Every row gives one point. A path goes straight from each point to the next, and from the last back to the first. The post is the endless flat space through its rows: a point in 2 columns, a line in 3, a plane in 4, and so on, so that a path can go around it. How many times does the path go around the post? Going back the other way cancels.

Post (1 x 2):
0: +0.59 +0.19
Path (10 x 2):
0: -0.01 -4.00
1: -3.28 -1.27
2: -1.05 +1.21
3: -0.03 +1.40
4: -2.20 +0.12
5: -1.31 -1.17
6: -2.88 +2.87
7: -0.22 +3.71
8: +2.38 +1.21
9: +4.12 -0.73
Times around: 1

Post:
0: +0.90 +0.49 +1.32
1: -3.02 -0.43 -2.92
Path (14 x 3):
0: -3.83 -2.71 +1.59
1: -1.13 +0.67 +1.33
2: +0.23 +2.75 -1.55
3: +0.07 +0.98 -1.38
4: +0.92 +3.80 +1.19
5: -3.27 -0.48 +0.43
6: +0.92 -0.66 +3.48
7: -0.60 -1.54 -0.10
8: -2.43 -1.26 +1.01
9: -2.90 +3.38 +0.79
10: -2.40 +2.37 +0.68
11: -4.44 -0.29 +2.01
12: -2.00 -4.49 +0.81
13: -2.16 -3.17 -0.50
Times around: 0

Post:
0: +0.29 +1.66 +0.67 +0.09 +0.17 +0.60
1: -0.17 -3.93 -4.03 -0.51 +0.39 +0.11
2: -0.17 +1.13 +4.60 +1.01 +2.56 -0.53
3: +0.60 -1.28 +2.66 -5.51 -0.13 +0.27
4: +1.56 -2.44 -1.67 +0.93 -0.74 +2.56
Path:
0: +3.86 -2.55 -3.20 -1.78 -1.37 +0.11
1: +0.50 -2.31 -1.60 -1.99 -1.27 -0.30
2: -1.97 +2.18 +0.43 -4.11 -0.91 -1.45
3: -1.39 -1.12 -1.66 -1.53 +0.89 +3.05
4: +1.02 -1.98 +0.24 -2.72 +0.94 +0.61
5: +1.09 +0.27 -0.69 -2.52 +0.76 -1.95
6: +1.53 -0.43 +1.53 +2.25 +0.24 -1.56
7: +2.32 +1.44 -0.05 +0.17 -0.39 +1.08
8: +0.63 -3.03 -0.10 +2.16 +3.77 +1.91
9: -2.17 -4.53 -4.68 +0.27 +0.41 +2.22
10: -0.37 -5.24 -5.32 +1.83 -0.75 +0.54
11: +0.89 -3.94 +0.81 +3.91 +1.77 +0.19
12: +3.20 -3.70 +0.93 +0.89 +0.47 +1.05
13: -0.24 +0.17 +4.17 -1.52 -1.43 -2.14
14: -0.36 -0.66 -0.32 -1.72 -0.48 +1.11
15: +2.17 -3.94 +2.68 +0.82 +1.69 +4.87
16: +1.77 -3.56 -1.98 -2.00 +0.12 +2.27
17: +1.33 +1.47 +1.46 +3.25 +1.80 -1.07
18: -1.83 -4.43 +0.78 -1.70 +0.78 -3.13
19: -2.53 -2.36 +0.01 +1.75 +2.18 -0.08
20: -2.11 -0.31 -2.24 -3.62 +0.80 -0.36
21: +2.08 -1.98 +1.49 -0.44 +1.77 +1.43
Times around: 2
